Each row is a point. The window is the flat piece filled in between its corners: a triangle in 3 columns, a solid with four corners in 4, and so on. A path goes straight from each point to the next, and from the last back to the first. After which points does the path pass through the window?

Window:
[[ -1 -24   3]
 [ 15  18 -44]
 [-29  -4  -9]]
Path:
(1): [ 10  10 -46]
(2): [ 20   6 -60]
(3): [ 27  28 -35]
(4): [ 14  17 -24]
(5): [  6   1 -37]
(6): [-18 -19 -15]
(7): [-7 -3  7]
(8): [ 14  16 -23]
(9): [  1  -5 -51]
(10): [ 12  -2 -40]
(11): [ 18  18 -19]
(12): [ 2  5 11]
(13): [ -3 -38 -15]
(14): [ -3 -37 -18]
(15): [  1 -10   1]
(16): [ 17  27 -28]
Through the window after points: 4, 6, 8, 12, 14, 16

Window, 6 rows:
[[-13  19 -47  12 -30  14]
 [-10 -28   6   5   8   4]
 [-21  30  -7  43 -25  21]
 [  7  -5 -16   1  30  -3]
 [ 60  -1 -16  24   1  19]
 [ 41  11 -17 -45  15  -6]]
Path:
(1): [  4  12 -16  34 -14 -21]
(2): [ -6   6 -20  36 -11  -5]
(3): [-14  14 -17  28   0  38]
(4): [-10   0  -4   6   6  42]
(5): [ -1   1 -14  36  -2 -13]
(6): [ -4  16 -32  17 -26  -6]
(7): [-12  20 -31   9 -12  44]
(8): [ -7  19 -18  -4  -1  52]
Through the window after points: 6, 8

Window, 9 rows:
[[ 25  -9 -17  38  -9  -1 -32  33 -12]
 [ -8  18 -21  -6 -21 -10 -22  25 -27]
 [  7 -23   8 -21  -1  21  22 -55  -7]
 [ 17 -40  28  -8  38   2   7   8   6]
 [-11   3   6  18 -22 -11   6  29  -5]
 [-13  18 -38  15 -10 -28   8  -8 -27]
 [ 27  20  -7  14 -10 -10   2  23 -27]
 [  6  -5 -37  20  16  33  18   6 -28]
 [-27  12  39  -9  23   3  13 -45  -5]]
Path:
(1): [ -1 -16  -4  16   0  -6  -2   6 -35]
(2): [  8   5 -23   9   5   6  -4   5   9]
(3): [  2  31 -34 -12   0   0  17   0  17]
(4): [  4  -9   9  15  -2   1   4   9 -60]
(5): [ 16 -10   8  16   4  -1   6   7 -24]
(6): [19 19 -6  5 11 -1 13 12 21]
(7): [  3   3 -36   4  14  27  16   3   5]
(8): [  5 -10 -15  28   5   8   9   3 -58]
Through the window after points: 7

Window:
[[ 16   9  -2  14 -25 -18  -5  13   6  -5   0]
 [  5  25   2  12 -13  13 -33  16  19 -10  11]
 [ -9 -13 -60  27 -16 -16  -5 -15 -10   8  -3]
 [-25  -3  13  -3  -4  13 -10  21  -2   1 -11]
 [  5   5   6  -6  -8   5  -1  -5  23 -21   2]
 [-50  13  -3  15 -17  31  29  -5   0   4 -24]
 [ 54   4  22 -16 -23   8  -2  -4   5   8  24]
 [  3  13  25   2 -15  -1 -20 -12   0  -7   4]
 [-22 -10   8  32   0  24  15  -5   2   9 -24]
 [ -5  23  -2   3  15   5  11   8 -12   0  -5]
 [ -2  23  -5 -12   4 -18 -14   2  21  17  -5]]
Path:
(1): [-21   8  -4  19  -8  -9   8   1   4  13  14]
(2): [-20   5  -2  16  -4   3  15  -2   5   4  18]
(3): [  4  20  -7   6 -18  17   1 -12   2  -2 -34]
(4): [ 19  22   5  -2 -19  12 -21  -1   9 -13 -17]
(5): [-5  3 12 10 -8 -2 -7  3  5  8 30]
(6): [-16   5  -3  15  -5 -16  17   3   7  11  28]
(7): [ -3  10 -16   1  -3  14  -7   5   3   1 -29]
(8): [ 10  23  -6  -5   5   9  -6   0   1  -6 -32]
(9): [-12  11   4  12   3   3  11   7  -6   5  10]
(10): [-10   9  -3  11  -8 -12   3   6   6   0  21]
(11): [ 24  12 -10   4 -22  -3 -21   4   8   2 -29]
(12): [ -1  15   4   1 -10  12 -12  -1   5  -2 -14]
(13): [-7  8  5  9 -6 11 -5 -1  7 -2 12]
(14): [ -8   2   8  10 -11  -3   5   6  20  -3  26]
(15): [ 11  10  -9   1 -10  10 -13  -6   4 -12 -25]
(16): [ -6   9 -14   4 -10   7  -2  -3   3   2 -15]
Through the window after points: 4, 8, 10, 14, 16

Window:
[[-22 -29   3 -14  -4  16   2 -22   9 -18 -12   8  31   0]
 [ 15 -11  37 -15   7  26  42  -9  36 -14   2 -39 -13   2]
 [  1  23  -8   6 -24   8  32 -30   3   6 -23  19  19   5]
 [-13 -12  18  13  19 -22  19  12  42  11 -23  -9  15  -2]
 [  3  -9 -11  16 -18 -24  25  -5  -2  -6  -5  11 -57   7]
 [ 36 -18  44  35  47  -9   4  18  45 -26 -18  51  23  -2]
 [  2   3 -14  -2  -6   1   2  18  -3  14  20 -30  10  -7]
 [ 13  36   0   6  22   1  41   7 -17 -24  -9  -8   5   2]
 [ 16  33 -60 -27 -13  36  22 -10  27 -14 -33   5 -26  12]
 [ 26  -3  -4  45  42  11 -18  -7 -22 -14 -14 -17   7  -4]
 [-12   9  32   2   2   1 -24   3  39 -33  19 -17 -19   0]
 [-27  37 -19  23  21  17   0   0  36 -15  12  24   1 -36]
 [-26  15  35 -25  16 -19 -10  -6 -26  31  24   8  15 -11]
 [-33 -14  27  27 -23   7   3   9 -12   2 -10  13 -32   4]]
Path:
(1): [-6  8 -8 12 16 16  7  3 25  5 24 -4  5 30]
(2): [-12   7  -3  10  14  17  21 -13   9  -6   8  10 -11  31]
(3): [  1   5   3  -7 -14   6 -14   2  15 -20 -15  -3   5 -37]
(4): [  0  17  13   2  -2 -21   1  14  26 -10 -35   2  -5 -48]
(5): [  1 -10  -6  25  17  31  20  -9  17 -12  12   5   1  39]
(6): [ -8  -5  15  23  30   0  16 -10  15  -2  11   6  13  16]
(7): [  5  -1  28   7 -15 -17  -9  28   8  -8 -23 -21   0 -46]
(8): [ 10 -10   5 -11  -9   2   9  -3  16  -4 -31  -3  -1 -35]
(9): [-19   5  11  26  22   7  11   1  29  -3  16   5  -6  36]
(10): [-3 12  2  2 12  9 17 -7  7  2  1 -3  8 17]
(11): [  4   6   8  -3  -7  -6  16   8   3  -4  -5  -9  -1 -28]
(12): [ -1   9  26  -4   1  -9   3   1   1 -17 -25   2   8 -44]
Through the window after points: 10

Window:
[[  6  20  -3  12  17  -1  -2 -27 -22 -13  11  10 -18 -31]
 [-21  15 -19  -8  -4  -2 -24 -11   5  13  13  33  18 -11]
 [  9 -20   3 -14  23   0 -13 -13  17 -16  -6  13 -51  -4]
 [  6  -5  20  14  32 -23 -11  19   9   6   3  21 -30   9]
 [ -7  14  31   5 -15  12 -12  -5 -19  -6   0   8  -7   6]
 [ 23   6   4   1 -16   3   1  -9 -28   1  34   2 -11   9]
 [ 28  18   4   0   8  15   5 -10  -5   0   3  12  -4   6]
 [ 13  -7  14 -22  18  -7  15  18   5 -10   4  -1 -20 -11]
 [-24  37  18  11   9   5 -41  10  14   0  21  -4   1   7]
 [ -3 -11   9  24  52  25   4  -5  15  22  14  -5 -53 -17]
 [-35  18  -2  -6  19 -14  51  10  21 -60  30   4  23  11]
 [  8  -2   3   7 -13   2  13   9  13 -33  16   5   7  -6]
 [ 15 -26   7 -11  -1   5 -25 -19  -3  -5 -16 -17   4   7]
 [-10  24  -9  13 -18 -12   0   8   1   3   7  -4 -22   8]]
Path:
(1): [ -1  -5 -13  -6  20  28 -25  30 -12  -4   2  -4  -8   2]
(2): [ -4   3 -23  -4  14  20 -11   2 -15  -6   7  24  -8   1]
(3): [  9   8  30  -1   0 -17  -7 -16  25  -2   5  -3 -15  -3]
(4): [  5  19  48  -5  25 -10   4 -14  21  19  14   2  -8 -18]
(5): [ 12  -5  -9  -1   0   9  -6   3  -9 -16  -1   4  -9   9]
(6): [ -9   4  -9  12  27  16 -18  15  -2 -11  10  10 -24   3]
(7): [  7   3  16  -4   8  -2   8 -12   6   0  14   4  -6  -7]
(8): [ -2  21  18   7  -1 -11  12 -13  17  -7  16  11  -6   6]
Through the window after points: 2, 4
